Every row gives one point. Before rounding, the points of a table are all equally far from one centre. They may lie mostly on one side of it. Write the centre, to within rounding.
(in the rows, 128 means zero)

Points, 7 rows:
[[142 134  75]
 [133 139 133]
 [140 144  97]
 [109 133  75]
 [109 143 112]
 [ 93 135 112]
 [ 75  89  87]]
Centre: [126  92 106]

Points:
[[121  90 114 160 156  75 164 129]
 [120 130 147 158 180 105 157 129]
 [127  89 151 162 148  83 167 120]
 [121  89 155 159 169 100 157 155]
 [106 101 131 141 161  74 145 123]
 [129 105 159 156 166  82 162 141]
 [115 126 144 158 183 104 150 134]
 [152 104 138 166 168  68 149 122]
 [128 123 118 163 164  84 172 125]
 [129  96 135 145 152  79 180 120]
 [123 119 165 158 137  98 162 143]
 [102 106 138 144 160 105 173 128]
 [112 114 139 146 148  92 172 109]
 [113 121 125 143 163  88 175 134]
 [123  94 152 115 157  81 161 133]]
Centre: [147 105 127 140 148 113 140 132]

Points, 20 rows:
[[117 127  95 164 107 143 129 158 138  61 139 129  79  86]
 [144 134 101 112 120 125 141 158 151 103 131 149 108  73]
 [125 120 101 106 134 151 154 145 139  86 123 142 119 110]
 [152 127 104 120 112 125 133 175 144  85 136 159  92  67]
 [142 135  97 137 119 122 150 183 135  87 127 133  79 104]
 [130 137 121 133 114 134 154 161 142  64 150 140 109  71]
 [131 142  79 121 109 132 138 172 121  92 138 144  86  64]
 [153 110 101 125 138 123 123 168 142  85 135 151 125  89]
 [110 125 115 113  99 117 175 143 149  74 129 143 105  88]
 [142 100 121 138 126 133 136 163 151  64 173 106  90  77]
 [131  95 132 123  88 138 147 174 159  90 129 107 112  75]
 [ 99 113 106 127 141 137 117 167 126  85 144 162 106  97]
 [163 139 107 135 115 118 141 179 131  80 144 121 113  70]
 [117 111 105 107 125 131 155 188 135  76 150 123 102  88]
 [101 127 129 117 109 133 135 197 123  86 158 148  98  88]
 [119 108  94 119  94 142 128 172 153  86 121 146  98  70]
 [111  86  97 112 121 105 119 168 157 102 153 106  78  88]
 [102 103 128 123 139 116 126 176 135  88 153 136  85  70]
 [123 137 112 150 112 135 167 171 120  82 132 117 116  96]
 [136 120 107 127 123 121 104 167 144  50 126 125  86  62]]
Centre: [135 107 123 114  91 121 116 133 101  87 142 121  93 104]
